Rows are points. Each copy is the shape, with its points in the same order, turned, moved and blurred by noise. Is it also mirrored, or only turned?

Shape, 5 rows:
[[-19 -31]
 [ 70 -28]
 [ 36  17]
 [-69  21]
 [ 53  -3]]
Copy 1, 5 rows:
[[ 13  19]
 [ 77 -39]
 [ 23 -49]
 [-61  13]
 [ 46 -49]]
Copy 1 is: mirrored
Copy 2, 5 rows:
[[ 15 -32]
 [ 59  52]
 [  7  42]
 [-48 -56]
 [ 19  41]]
Copy 2 is: only turned
Copy 3 (5 x 2):
[[-32  -3]
 [ 13  69]
 [ 42  25]
 [-14 -74]
 [ 27  44]]
Copy 3 is: mirrored
Copy 4 (5 x 2):
[[-23 -29]
 [ 72 -38]
 [ 44  10]
 [-67  32]
 [ 61 -14]]
Copy 4 is: only turned

Shape:
[[-54 -48  -1]
 [  1  33 -14]
 [-14   2  -9]
 [  7   4  -7]
 [ 29  23   5]
 [ 10  -8   7]
 [-70 -40  20]
 [ 24  37  27]
 [ -1  38  12]]
Copy 1:
[[-78 -33 -21]
 [ 10 -17  33]
 [-26 -18  10]
 [ -1  -5   5]
 [ 23  15  15]
 [-18  13 -11]
 [-95 -24   6]
 [ 15  32  30]
 [ -2  -4  37]]
Copy 1 is: mirrored
Copy 2, 9 rows:
[[-37 -27 -35]
 [ 25  38   5]
 [  2  10  -6]
 [ 15  11  12]
 [ 21  27  39]
 [  2   0  23]
 [-61 -11 -38]
 [  8  46  47]
 [  7  48  17]]
Copy 2 is: only turned

Shape, 9 rows:
[[ -9  37  60 -84]
 [-11 -23 -26  27]
 [-33 -17 -26  -2]
 [-25  -9  24  28]
 [ 10 -12 -25  25]
 [-27  10 -26  27]
 [-33  -7 -23  22]
 [-30 -22 -18 -37]
 [-21 -18  -5 -38]]
Copy 1, 9 rows:
[[-62  25  66 -18]
 [ 25 -16 -47  -1]
 [  3 -26 -41 -22]
 [-18  -1 -41  28]
 [ 40 -16 -32  11]
 [  6 -45 -35  15]
 [  3 -37 -46   1]
 [ -7 -11 -21 -46]
 [-12   1  -9 -39]]
Copy 1 is: mirrored
Copy 2:
[[ 25  -2  95 -31]
 [-17 -14 -44  -3]
 [-31 -30 -10 -19]
 [-24  12   0  20]
 [  6  -9 -48  -7]
 [-20 -40 -26  18]
 [-32 -31 -20  -1]
 [-24 -20  10 -45]
 [-19 -12  20 -41]]
Copy 2 is: mirrored
Copy 3:
[[-45 -19  79 -68]
 [ 13  -1 -20  27]
 [  3 -21  -1  28]
 [-13  29  10  21]
 [ 22  -3 -25   7]
 [ 35   6   8  30]
 [ 16   2   4  37]
 [-13 -44  16  12]
 [-20 -39  17  -4]]
Copy 3 is: mirrored

Shape, 11 rows:
[[-42  37 -47 -29  14 -21]
 [ 40   7 -53  27  27  60]
 [ 19 -17 -28   7  49 -36]
 [-45  21  51  54  12   5]
 [ 16  27  32 -43  -3 -22]
 [-11 -33  19   5   6 -26]
 [-39   2 -51 -31 -19  67]
 [ 28  17  44 -25 -31 -18]
 [ 13 -44  48  -4 -46  63]
 [ 12 -26 -19  49  18 -41]
 [-56  31 -49 -33  45  29]]
Copy 1 (11 x 6):
[[-51 -62 -23  15 -20  56]
 [-18  41 -29  18  57  54]
 [ 23 -51 -42  26  34  30]
 [  0 -17  60  44 -15 -17]
 [ 20 -25 -28 -17 -57  15]
 [  8 -45 -20  15   2 -29]
 [-95   4 -18 -24  14  25]
 [ 24  -1 -34  -4 -61 -13]
 [-15  47 -14 -33  -1 -66]
 [ 17 -37 -38  66  30  -7]
 [-64 -47  11 -16  16  70]]
Copy 1 is: mirrored
Copy 2 (11 x 6):
[[  5  56  -8  14  26  -5]
 [ 73 -41  40 -30  37  41]
 [  6 -35  19  17  68 -21]
 [-58 -28   2  30 -19  52]
 [-39   9  28 -27   8 -34]
 [-27 -52 -24   5  10 -16]
 [ 64  28 -36 -51 -10  31]
 [-38 -28  30 -46 -40 -37]
 [-16 -69 -10 -76 -56  29]
 [ 14 -56   8  49  24 -15]
 [ 20  50 -15 -17  55  35]]
Copy 2 is: only turned
